Each row is a point. Each copy is the shape, with its points in the same order, turned, moved and blurred by noise. Is it also mirrored, or only turned?

Shape, 6 rows:
[[-1.2 -2.3]
 [ 6.2  3.0]
 [-1.3  1.8]
 [-1.6  1.9]
 [-1.3 -2.4]
 [ 4.7  0.3]]
Copy 1 (6 x 2):
[[-2.6 -1.9]
 [ 6.0  0.9]
 [-1.6  1.8]
 [-2.0  2.2]
 [-2.9 -2.2]
 [ 3.8 -1.4]]
Copy 1 is: only turned
Copy 2:
[[-2.8 -1.9]
 [ 6.1 -0.3]
 [-1.2  1.7]
 [-1.3  2.2]
 [-3.3 -1.3]
 [ 3.2 -2.6]]
Copy 2 is: only turned
Copy 3, 6 rows:
[[ 1.4 -2.8]
 [-1.0  6.2]
 [-2.4 -1.3]
 [-2.7 -1.2]
 [ 1.4 -2.6]
 [ 1.0  4.1]]
Copy 3 is: only turned
Copy 4:
[[ 1.5 -1.8]
 [-7.1  1.6]
 [ 0.4  2.1]
 [ 0.6  2.6]
 [ 1.8 -1.8]
 [-4.8 -0.8]]
Copy 4 is: mirrored

Shape:
[[-2.9  0.6  3.5]
 [-2.6  1.2  2.5]
 [ 1.3  1.0  3.6]
 [ 8.5  0.4  3.4]
 [-1.4  0.7  1.9]
 [-1.6 -1.6  0.0]
 [ 2.9  1.1  0.6]
 [-2.8 -1.4  0.3]
 [-2.2  0.6 -5.9]]
Copy 1:
[[-1.5 -2.4 -3.4]
 [-1.0 -1.8 -2.9]
 [-2.5  1.6 -2.5]
 [-5.6  7.8  0.0]
 [-1.0 -0.6 -2.5]
 [ 0.6 -0.8  0.5]
 [-0.8  3.3 -0.6]
 [ 0.7 -2.5 -0.3]
 [ 6.8  0.5 -0.7]]
Copy 1 is: only turned
Copy 2, 9 rows:
[[-2.8  0.4  2.8]
 [-1.9  0.9  2.5]
 [-3.7 -2.0  0.0]
 [-4.2 -6.4 -5.9]
 [-1.4  0.1  0.8]
 [ 1.2 -0.9  1.4]
 [-1.5 -2.2 -2.6]
 [ 1.3  0.0  2.1]
 [ 5.0  3.2 -1.6]]
Copy 2 is: mirrored
Copy 3, 9 rows:
[[-2.8 -3.7 -0.3]
 [-2.5 -2.7  0.4]
 [-3.8 -0.1 -2.6]
 [-4.0  5.4 -7.2]
 [-1.7 -1.4 -0.4]
 [ 1.0 -1.9 -0.9]
 [-1.6  2.6 -2.3]
 [ 0.9 -2.8 -0.4]
 [ 4.4  1.1  3.5]]
Copy 3 is: mirrored
Copy 4:
[[-2.2 -3.2 -0.4]
 [-1.0 -2.8 -0.5]
 [-2.9  0.8  0.9]
 [-3.5  7.1  4.2]
 [-0.8 -1.7  0.2]
 [ 0.9 -2.6  2.5]
 [ 0.1  2.4  1.8]
 [ 0.8 -3.5  2.0]
 [ 6.9 -1.8  0.9]]
Copy 4 is: only turned
